Each row of a before or after table is a point. One or more steps were done to the points. Then noise was added and the rows were shuffled. The steps act on columns, c1 being the first. Write out the steps. A step turns or swaps two columns, mirrors them in a line or flattens them onto one, adds a multiple of one to another, or multiplies or shifts one. Angles are multiples of 10 degrees, from the lower column toward the higher: turns from -170 to 170, lines from 10 to 170 but not 90. Use the fewest steps. Two steps may share a column if one is a turn and the other turns, adds or multiplies; they go together, in the order done. Otherwise the lowest column goes first.

Before, 10 rows:
[-0.19 0.31 -0.03]
[0.34 -0.83 0.27]
[-0.05 0.12 -0.03]
[-0.58 0.20 -0.30]
[0.50 -0.37 0.48]
[-0.04 0.06 -0.25]
[0.32 -0.35 0.51]
[0.71 0.18 -0.80]
[0.04 0.23 -0.15]
[-0.54 0.76 -0.27]
After (10 x 3):
[-0.16 -0.02 0.13]
[-0.10 0.14 0.24]
[1.53 -0.11 -0.53]
[-1.79 0.10 0.35]
[0.09 0.00 0.26]
[-1.62 -0.26 0.77]
[-0.62 -0.15 0.29]
[1.00 0.39 -0.84]
[2.11 0.51 0.65]
[1.00 -0.12 -0.55]
Steps: multiply c1 by 3; turn c2 and c3 by 130 degrees

Before, 10 rows:
[-0.19 0.07 -0.87 0.17]
[0.48 -0.05 -0.28 0.13]
[-0.21 -0.45 -0.61 -0.38]
[-0.05 0.88 -1.05 -0.22]
[0.49 -0.32 -0.24 -0.44]
[0.29 -0.44 -0.34 1.20]
[-0.12 -0.29 0.03 -0.09]
[0.25 -0.22 -0.47 -0.31]
[0.04 0.98 -0.10 -0.24]
[0.00 -0.29 -0.03 -0.45]
After, 10 rows:
[-0.34 -0.31 -0.47 3.68]
[-0.66 1.15 -0.29 -0.60]
[-0.06 -0.13 -0.52 -1.36]
[-0.04 -0.25 0.07 -0.32]
[-0.92 0.36 -0.01 0.55]
[0.25 0.95 0.00 -0.79]
[-0.72 -0.18 -0.10 -1.18]
[-0.13 -0.22 -0.11 -1.39]
[-0.13 0.06 -0.60 0.43]
[-0.37 -0.05 -0.27 -0.97]
Steps: turn c2 and c3 by 20 degrees; turn c1 and c3 by -70 degrees; multiply c4 by 3

Before (8 x 6):
[-0.09 0.20 -0.13 0.42 -0.59 -0.16]
[-0.99 0.46 -0.67 -0.55 -0.32 -0.04]
[-0.79 0.81 -0.26 0.37 0.57 0.14]
[-0.83 -0.47 0.06 0.59 -0.25 0.35]
[0.06 0.80 -0.74 0.09 0.59 0.09]
[-0.30 -0.23 0.51 -0.12 0.11 0.57]
[-0.97 -0.12 0.08 -0.37 0.14 0.00]
[0.47 -0.06 0.00 0.38 0.10 -0.09]
After, 8 rows:
[0.73 -0.02 0.70 -0.38 -0.10 -0.03]
[-0.23 -0.05 -0.38 0.43 0.17 -0.09]
[-0.38 0.02 0.45 0.11 0.75 0.23]
[0.48 0.07 0.61 0.62 -0.45 0.26]
[-0.23 0.03 0.21 0.39 -0.59 -0.12]
[0.61 0.03 -0.10 -0.09 -0.06 0.58]
[-0.06 -0.02 1.19 -0.55 -0.31 0.07]
[0.49 0.07 0.80 0.33 0.40 0.24]
Steps: turn c1 and c3 by -130 degrees; turn c1 and c5 by -20 degrees; flatten c2 and c6 onto the line at 80 degrees

Before, 12 rows:
[-0.31 0.15 0.86 -0.13 0.02 0.19 -0.35 0.20 -0.45]
[-0.15 0.20 -0.09 -0.15 0.38 0.43 -0.57 -0.04 -0.59]
[0.72 -0.19 -0.13 0.56 0.46 -0.49 -0.10 0.32 -0.13]
[0.30 -0.47 -0.19 0.25 0.34 -0.34 -0.02 0.10 -0.16]
[0.13 -0.42 -0.28 0.43 0.21 -0.62 0.44 0.23 -0.47]
[0.07 -0.04 0.40 0.36 0.79 0.25 0.52 -0.68 0.68]
[-0.22 0.24 0.27 -0.88 -0.38 0.59 -0.28 0.03 -0.06]
[-0.61 0.59 0.01 -0.14 -0.18 0.01 -0.31 -0.34 0.06]
[-0.78 0.38 0.47 -0.58 -0.38 0.48 -0.91 -0.03 0.46]
[-0.40 -0.41 0.51 -0.43 0.15 0.23 -0.67 -0.42 -0.22]
[0.19 -0.01 -0.11 -0.08 0.87 -0.91 0.32 0.27 0.00]
[-0.03 0.86 0.35 -0.58 -0.41 -0.32 -0.31 -0.72 0.28]
After:
[0.33 -0.50 -0.05 -0.29 -0.22 -0.01 -1.86 0.50 -0.54]
[-0.79 0.51 0.53 -0.33 0.45 0.27 -0.39 0.06 0.15]
[-0.28 0.47 0.30 1.03 0.62 -0.32 -0.56 -0.61 -0.17]
[0.43 -0.40 0.40 -0.14 0.87 -0.58 0.81 0.60 0.48]
[-0.59 0.13 0.90 0.14 -0.15 0.49 0.06 0.03 -0.07]
[0.44 -0.36 -0.31 -0.55 -0.21 0.17 0.61 0.31 -0.65]
[-1.17 0.46 0.47 0.54 0.01 -0.31 0.14 -0.45 0.59]
[-0.38 0.80 0.27 0.41 -0.02 0.34 -0.08 -0.31 0.50]
[-0.58 0.10 -0.06 0.27 0.05 0.62 -0.75 0.38 0.19]
[0.40 0.06 -0.11 -0.04 -0.12 -0.30 0.20 0.85 -0.86]
[0.23 -0.21 -0.18 -0.49 -0.02 0.02 -0.65 0.31 -0.46]
[-0.60 0.05 -0.02 0.61 0.28 -0.11 0.83 -0.22 0.01]
Steps: turn c1 and c7 by -50 degrees; multiply c7 by 3; turn c2 and c4 by 100 degrees; turn c5 and c8 by 80 degrees; turn c6 and c9 by 70 degrees

Before:
[0.12 1.17 0.19 0.47 0.04 0.03 0.51 0.20 -0.03 0.02 0.13]
[0.28 0.03 0.47 -0.28 -0.19 0.33 0.22 0.20 -0.01 -0.19 0.25]
[-0.57 1.02 -0.63 -0.66 -0.59 0.75 -0.38 0.20 -0.37 0.01 0.02]
[0.52 0.70 0.52 -0.54 0.44 -0.15 0.39 0.36 0.21 -0.41 -0.73]
[-0.47 0.08 0.07 0.55 -0.43 -0.68 -0.13 0.17 -0.28 0.06 0.35]
[-0.55 0.10 0.76 -0.04 0.69 0.10 0.36 -1.05 0.13 0.09 -0.21]
[-0.10 0.28 0.46 -0.30 0.03 -0.35 -0.07 -0.90 -0.75 0.15 0.17]
[-0.50 0.33 -0.15 0.61 -0.41 -0.56 0.33 -0.52 0.32 0.29 -0.33]
After, 8 rows:
[-0.24 1.13 0.21 0.49 -0.02 0.05 0.49 0.02 -0.05 -0.05 -0.03]
[-0.18 -0.12 0.09 0.57 0.30 -0.68 -0.15 -0.04 -0.27 0.33 0.57]
[0.77 0.54 -0.14 0.60 0.46 -0.55 0.34 -0.07 0.31 0.22 0.27]
[0.65 -0.20 0.46 -0.30 0.12 -0.35 -0.09 0.65 -0.73 -0.12 0.15]
[-0.39 0.01 0.47 -0.28 -0.07 0.34 0.21 0.12 0.00 0.24 -0.07]
[0.03 0.76 -0.64 -0.65 0.29 0.74 -0.39 -0.34 -0.37 0.51 0.47]
[-0.04 0.85 0.49 -0.55 -0.60 -0.14 0.39 -0.51 0.22 -0.16 -0.82]
[1.10 0.21 0.74 -0.05 -0.28 0.09 0.39 0.31 0.11 -0.67 0.36]
Steps: turn c1 and c11 by -60 degrees; turn c1 and c8 by 130 degrees; add 0.7 times c9 to c2; turn c5 and c10 by -120 degrees

Before, 11 rows:
[-0.74 0.60 0.89 -0.16 0.12 0.93 -0.03 -0.70 0.03 -0.33 -0.02 -1.01]
[-0.20 -0.09 -0.09 0.17 0.89 0.71 -0.03 -0.31 0.47 -0.14 -1.00 -0.40]
[-0.03 -0.50 0.48 0.34 0.75 0.35 -0.03 0.20 0.06 -0.46 -0.49 -0.04]
[0.49 -0.17 0.33 0.36 -0.09 0.34 -0.08 -0.23 0.45 -0.05 -0.46 0.00]
[0.15 0.12 0.48 -0.63 0.11 -0.41 0.03 -0.38 0.03 -0.30 -0.46 -0.64]
[0.16 -0.03 0.41 0.70 -0.40 0.19 0.84 0.13 0.42 0.57 -0.06 -0.16]
[0.30 0.23 -0.16 0.71 -0.53 -0.25 0.02 0.36 -1.06 -0.70 -0.11 -0.63]
[0.35 -0.09 -0.30 1.12 0.51 -0.64 -0.14 0.02 -0.31 -1.00 -0.46 -0.12]
[0.36 0.43 0.21 -0.10 0.02 0.44 0.40 0.05 0.53 -0.15 0.05 -0.62]
[0.24 -0.06 -0.42 -0.09 -0.06 -0.02 0.32 -0.22 -0.29 -0.25 0.32 0.03]
[0.86 -0.30 0.55 0.24 0.36 -0.63 -0.22 -0.12 -0.87 0.24 0.24 -0.45]
After, 11 rows:
[-0.64 0.98 0.83 0.75 -0.08 0.62 -0.11 0.00 0.10 -0.82 0.04 0.81]
[-0.19 -0.39 -0.32 0.05 -0.61 -0.99 -0.50 -0.82 -0.10 -0.48 0.24 0.06]
[0.31 -0.22 0.46 0.41 -0.76 0.08 -0.04 -0.60 0.09 -0.08 0.46 0.27]
[-0.40 -0.87 0.60 -0.36 0.07 -0.51 -0.94 0.24 -0.54 0.05 0.38 0.21]
[-0.17 -0.48 0.31 0.47 -0.42 0.11 0.05 0.08 0.56 -0.23 -0.25 0.01]
[-0.11 -0.24 -0.37 -0.06 0.31 0.03 0.57 -0.11 -0.66 -0.25 0.13 -0.03]
[-0.08 0.13 -0.09 0.57 -1.33 0.40 0.14 0.01 0.47 -0.32 0.26 0.41]
[-0.49 -0.11 0.46 -0.53 -0.41 0.15 0.07 -0.11 -0.03 -0.50 -0.06 0.46]
[-0.81 -0.16 0.21 0.26 0.06 0.38 1.10 -0.09 -0.06 -0.05 0.05 0.20]
[-0.04 -0.16 0.42 0.44 0.19 -0.23 2.02 0.53 -0.63 0.39 -0.33 0.00]
[-0.67 -0.21 -0.19 0.06 0.16 -0.53 -0.52 -0.76 -0.96 -0.02 -0.45 0.35]
Steps: turn c1 and c2 by -60 degrees; turn c1 and c12 by -150 degrees; multiply c4 by 0.7; turn c4 and c6 by -50 degrees; mirror c5 and c11 in the line at 60 degrees; multiply c7 by 2.5; turn c7 and c9 by -30 degrees; mirror c8 and c10 in the line at 60 degrees

Before, 14 rows:
[0.22 0.12 0.45 -0.27 -0.03 0.37 -0.10 -0.43 0.54 0.32 -0.10 -0.14 0.01 0.29]
[-0.32 -0.16 0.18 -0.16 0.18 -0.38 -0.26 0.12 0.17 -0.15 -0.31 0.37 0.66 0.09]
[0.04 -0.39 -0.01 0.17 0.00 -0.12 -0.36 -0.34 -0.53 -0.58 -0.53 0.85 -0.38 -0.15]
[0.39 0.26 -0.66 0.74 0.10 0.31 0.02 -0.29 -0.03 -0.67 0.27 0.02 -0.16 0.97]
[0.37 0.76 0.59 -1.12 -0.37 0.20 -0.48 0.85 0.60 0.17 -0.58 0.25 0.10 0.53]
[-0.19 -0.43 -0.55 -0.64 -0.48 0.75 0.07 0.35 -0.11 0.47 -0.09 -0.06 0.26 1.05]
[0.03 -0.31 -0.52 -0.52 -0.14 0.74 -0.65 -0.75 0.30 -0.25 0.26 0.70 0.49 -0.09]
[-0.45 -0.02 0.91 0.35 -0.31 0.40 -0.11 0.13 -0.25 -0.50 0.69 -0.09 -0.31 -0.50]
[-0.26 0.21 1.01 -0.59 0.74 0.65 0.21 -0.04 -0.27 0.42 0.05 0.72 0.31 0.22]
[0.11 -0.28 -0.01 -0.22 0.18 0.32 0.43 0.15 -0.05 -0.51 -0.01 0.38 0.04 -0.45]
[-0.22 0.96 -0.46 -0.39 0.33 0.19 0.06 -0.21 0.44 0.04 0.24 0.17 -0.06 0.39]
[0.14 0.12 0.27 -0.23 0.42 0.43 -0.75 0.15 0.04 0.06 -0.63 0.05 0.57 -0.57]
[-0.25 -0.14 0.62 0.33 -0.32 0.59 -0.72 0.65 0.30 0.27 -0.21 0.71 0.08 -0.42]
[-0.04 0.37 0.39 -0.15 -0.80 0.38 0.53 0.41 -0.64 -0.43 -0.21 0.80 0.24 -0.82]
After, 14 rows:
[0.30 -0.33 -0.26 -0.92 0.13 -0.14 0.45 0.01 -0.07 -0.87 0.02 0.02 0.31 0.98]
[-0.44 0.16 0.63 -0.28 -0.49 0.28 0.53 0.10 -0.11 0.62 0.12 -0.10 0.73 1.04]
[-0.19 0.28 0.12 0.31 0.18 0.64 0.07 -0.13 0.19 -0.20 -0.13 0.46 -0.38 0.09]
[0.13 -0.07 0.25 0.45 0.43 0.52 -0.81 -0.22 -0.02 0.11 -0.28 0.48 0.42 -0.56]
[-0.11 0.40 -0.90 0.57 -0.30 -0.31 -0.41 0.41 -0.23 -0.61 0.44 0.01 0.39 -0.51]
[0.90 0.39 0.68 -0.14 0.31 -0.09 0.36 0.05 0.44 0.06 0.04 0.11 0.19 0.41]
[0.15 -0.19 0.00 0.52 -0.03 0.01 0.01 -0.23 0.54 0.43 -0.29 -0.08 0.40 0.31]
[-0.37 -0.05 -0.14 -0.04 -0.02 -0.39 0.18 -0.41 -0.54 -0.75 -0.46 0.88 -0.09 -0.17]
[-0.34 -0.05 0.64 -0.23 -0.15 0.48 -0.12 -0.19 0.32 -0.29 -0.24 0.96 0.75 -0.09]
[-0.27 -0.15 0.22 0.16 0.22 0.05 0.36 0.03 -0.05 -0.64 0.08 0.03 0.34 -0.45]
[0.83 -0.24 0.50 0.99 -0.40 0.13 0.06 0.11 0.60 0.18 0.06 0.50 0.20 0.54]
[0.39 0.09 -0.44 0.27 -0.78 0.24 0.52 0.08 -0.64 -0.57 0.09 0.28 0.39 -0.84]
[0.13 0.29 0.31 1.36 0.75 0.33 0.71 -0.01 -0.25 0.57 -0.01 0.39 0.62 0.19]
[-0.16 0.24 -0.75 0.30 -0.37 0.10 -0.28 0.14 0.30 0.37 0.17 1.03 0.59 -0.40]
Steps: turn c1 and c2 by -80 degrees; add -0.5 times c5 to c4; turn c3 and c4 by 120 degrees; swap c6 and c13; turn c7 and c12 by -40 degrees; add 0.5 times c14 to c7; flatten c8 and c11 onto the line at 50 degrees; multiply c10 by 1.3

Before:
[-0.19 0.82 -0.71 -0.26 -0.53 0.98 -0.25 0.30 -0.70 0.41 -0.24 -0.64 -0.45 -0.65 0.13 0.39 0.07 -0.67 -0.35 0.07]
[0.38 -0.36 -0.10 0.38 0.39 -0.10 0.68 0.54 0.50 -0.57 0.23 0.06 0.23 0.69 -0.17 -1.08 0.67 -0.48 0.39 -0.52]
[0.00 0.88 -0.17 0.35 0.18 0.33 0.16 0.28 -0.28 0.59 -0.22 -1.05 0.15 0.21 0.04 0.02 1.11 -0.93 -0.84 -0.72]
[0.62 -0.29 0.32 0.25 -0.06 -0.05 0.00 -0.34 0.28 -0.58 0.79 0.04 -0.33 0.19 -0.55 -0.38 -0.06 -0.31 0.17 0.09]
[-0.71 0.84 -0.21 -0.91 -0.14 0.47 -0.56 0.21 0.02 -0.15 0.44 0.09 -0.68 -0.59 -1.03 -0.07 -0.70 0.39 -0.09 0.59]
[0.98 -0.14 -0.48 0.40 0.91 0.01 -0.20 -0.36 0.78 -0.42 0.34 -0.16 0.11 -0.06 0.19 -0.48 0.32 -0.66 -0.20 -0.55]
[0.47 -0.23 0.01 -0.33 0.37 -0.03 -0.24 0.08 0.18 -0.01 0.41 0.17 -0.79 -0.67 -1.02 -0.15 -0.05 0.27 0.58 0.32]
[0.45 -0.29 0.12 0.39 0.95 -0.36 0.30 -0.20 0.23 -0.02 0.77 0.16 0.46 0.05 0.27 -0.58 0.36 -0.65 0.38 -0.20]
[0.11 0.20 0.13 -0.07 0.03 0.29 0.22 0.15 0.67 -0.44 0.86 0.02 -0.47 -0.60 -0.54 -0.15 0.63 -0.45 0.51 0.24]
[-0.18 -0.23 -0.51 0.10 -0.12 -0.04 -0.15 0.12 0.54 0.07 0.42 -0.08 0.15 -0.31 -0.75 0.03 0.12 0.33 -0.14 0.57]
[0.18 -0.75 0.13 0.19 0.78 -0.05 0.63 -0.23 0.64 -0.24 0.57 -0.48 -0.07 -0.19 0.06 -0.60 0.07 -0.18 0.03 -0.47]
[0.14 -0.24 0.41 0.20 0.52 0.21 0.19 0.08 0.24 -0.68 -0.04 -0.09 0.31 -0.25 -0.39 -0.34 0.56 -0.16 0.06 0.27]
After:
[0.04 0.87 0.11 0.35 0.24 0.02 0.19 0.37 -0.23 0.56 -0.26 -2.05 -0.01 0.47 0.04 -0.14 1.10 -0.98 -0.85 -0.76]
[-0.12 0.86 0.34 -0.25 -0.53 -0.66 -0.29 -0.43 -0.76 0.40 -0.22 -1.27 0.04 -0.57 0.70 -0.40 0.03 -1.01 -0.29 0.03]
[0.61 -0.28 -0.67 0.26 -0.09 0.21 -0.06 -0.03 0.25 -0.56 0.84 0.12 0.01 0.35 -0.40 -0.02 -0.04 -0.21 0.16 0.06]
[-0.80 0.86 -0.87 -0.96 -0.16 -0.53 -0.54 -0.44 0.00 -0.13 0.48 0.18 -0.03 -0.85 0.21 -0.56 -0.70 0.16 -0.08 0.60]
[0.14 -0.25 -0.56 0.19 0.49 -0.12 0.27 -0.13 0.18 -0.70 -0.03 -0.14 0.07 0.03 -0.44 0.04 0.52 -0.22 0.03 0.30]
[0.43 -0.32 0.25 0.43 0.92 0.59 0.30 -0.06 0.19 0.00 0.78 0.34 0.03 0.29 -0.64 -0.09 0.39 -0.49 0.34 -0.14]
[-0.17 -0.16 -0.48 0.02 -0.08 -0.12 -0.11 -0.18 0.53 0.07 0.42 -0.15 -0.01 -0.20 0.45 -0.62 0.12 0.27 -0.14 0.57]
[0.25 -0.67 0.00 0.21 0.76 0.17 0.59 -0.30 0.62 -0.25 0.57 -0.94 -0.02 0.11 -0.62 -0.24 0.00 -0.11 0.00 -0.49]
[0.10 0.19 -0.54 -0.08 0.06 -0.10 0.26 -0.38 0.70 -0.46 0.89 0.08 -0.07 -0.15 -0.06 -0.14 0.58 -0.54 0.56 0.20]
[0.48 -0.19 -0.91 -0.38 0.32 -0.09 -0.24 -0.50 0.18 -0.01 0.39 0.37 -0.05 -0.46 -0.04 -0.40 -0.07 0.29 0.63 0.32]
[0.98 -0.12 0.31 0.38 0.95 0.20 -0.23 -0.22 0.72 -0.40 0.36 -0.36 -0.05 0.43 -0.18 -0.57 0.25 -0.65 -0.14 -0.45]
[0.34 -0.43 -0.11 0.39 0.44 0.30 0.69 0.87 0.45 -0.66 0.17 0.14 0.02 0.23 -0.85 -0.72 0.71 -0.41 0.42 -0.51]
Steps: turn c3 and c15 by -110 degrees; turn c15 and c16 by -60 degrees; mirror c6 and c18 in the line at 100 degrees; turn c8 and c14 by -60 degrees; add 0.5 times c17 to c14; multiply c12 by 2; multiply c13 by 0
